Rows are points. The points of each table are mixes of a few directions, plus a little noise. How many directions does each table use, and how many do they share? Where both have some left over, give the other angles between the two spaces (their principal angles), to ten degrees, smallest first.

First, 5 rows:
[[-94 -17  73]
 [ 39   9 -27]
 [ 43   9 -34]
 [ 24   4 -17]
 [-11  -3   7]]
Second:
[[ 56  49  19]
 [ -9 -21 -26]
 [ 49  14 -28]
 [ 54  48  17]
 [-52 -19  26]
 [-64 -28  26]
 [-35 -44 -34]]
Directions: first 1, second 2, shared 1

First (9 x 6):
[[ 47 -94  58   1 -33 -77]
 [  3  -7   4   0  -2  -7]
 [ -4   9  -5   1   3   8]
 [ 14 -26  15   0  -9 -21]
 [-18  34 -22  -1  13  29]
 [-48  92 -59   0  33  77]
 [ 46 -89  58   1 -32 -74]
 [-13  25 -17  -1  10  23]
 [-29  54 -33   1  18  46]]
Second:
[[ -4 -66   3 -13 -53 -18]
 [ 60  75   1  77  24  18]
 [ -5 -26   2  11  -5 -47]
 [ 30 -41  45 -33  -3  -5]
 [ -8  -9   6 -15   9  -9]
 [-69  65 -56 -26  29  61]]
Directions: first 1, second 4, shared 1

First, 7 rows:
[[  18   73  -16   33   75   -9  -19   33  -15]
 [ -43  -36    6  -11  -46  -16   67  -35   35]
 [   5  -44    6  -34  -56   20  -38    0  -22]
 [  27   -9   12   59   -7   49  -11    6   28]
 [ -31   33  -11   50  -23   18   27   10   16]
 [  -3   46   12   25   72  -49   -2  -49  -60]
 [  26  -64   -9 -120  -15  -13  -25   35   16]]
Second, 7 rows:
[[ -22   47  -22    5   -6    1  -13   31  -24]
 [ -12   13  -22  -61   -3  -22  -19   30  -24]
 [  56  -17   -9  -41   26   20  -52   52   12]
 [  15  -14  -19  -33  -45   39  -46   60    6]
 [ -11  -43   39   37   -5  -17   54  -87   14]
 [  12  -36   61   88   23   -6   32 -120  -12]
 [ -36   49  -29    7   10  -16   46   33   28]]
Directions: first 5, second 5, shared 5

First:
[[  7  27   3   9 -26  -1   4  -6 -14 -16  18  -6 -31  -4]
 [ 65  35  24 -75 -29 -14  36  41  75 -14  28   9 -14 103]
 [ 25 -70   6 -87  73  -9  12  53 105  49 -44  30 101  89]
 [ 14  32   6   0 -31  -2   8  -2  -6 -19  22  -6 -34   8]
 [  0  19   1  12 -19   1   0  -8 -17 -12  12  -6 -24 -11]
 [-32  -5 -11  45   2   7 -17 -25 -47  -1  -6  -8  -8 -57]
 [-21   6  -7  37  -8   5 -11 -21 -41  -7   2  -9 -18 -44]
 [-10  12  -3  25 -13   3  -6 -15 -29  -9   7  -7 -21 -27]
 [-47 -55 -19  34  51   9 -26 -16 -26  30 -40   3  48 -56]]
Second (9 x 14):
[[ -22   -3   10   15   30   -5   -5  -13   -1  -16  -32  -18   55  -10]
 [  41    7  -17  -27  -53   11    8   23    1   29   55   30  -96   20]
 [   5    4    0   12  -30    2   12   10  -19    5   23   42  -72  -24]
 [ -32   -6   13   19   47   -8   -9  -21    4  -21  -46  -32   91  -10]
 [  27   -5  -16  -50   16    5  -17   -1   43   19    7  -63   66   75]
 [   0   -3   -2  -10   14   -1   -7   -3   13    2  -10  -25   37   18]
 [  46    4  -23  -47  -36   11   -1   19   21   32   50   -4  -49   53]
 [ -73    1   37   92   23  -16   18  -19  -62  -47  -55   61   -7 -121]
 [   6    2   -2   -3  -14    3    3    6   -3    5   12   13  -28   -1]]
Directions: first 2, second 2, shared 0; angles 40, 50
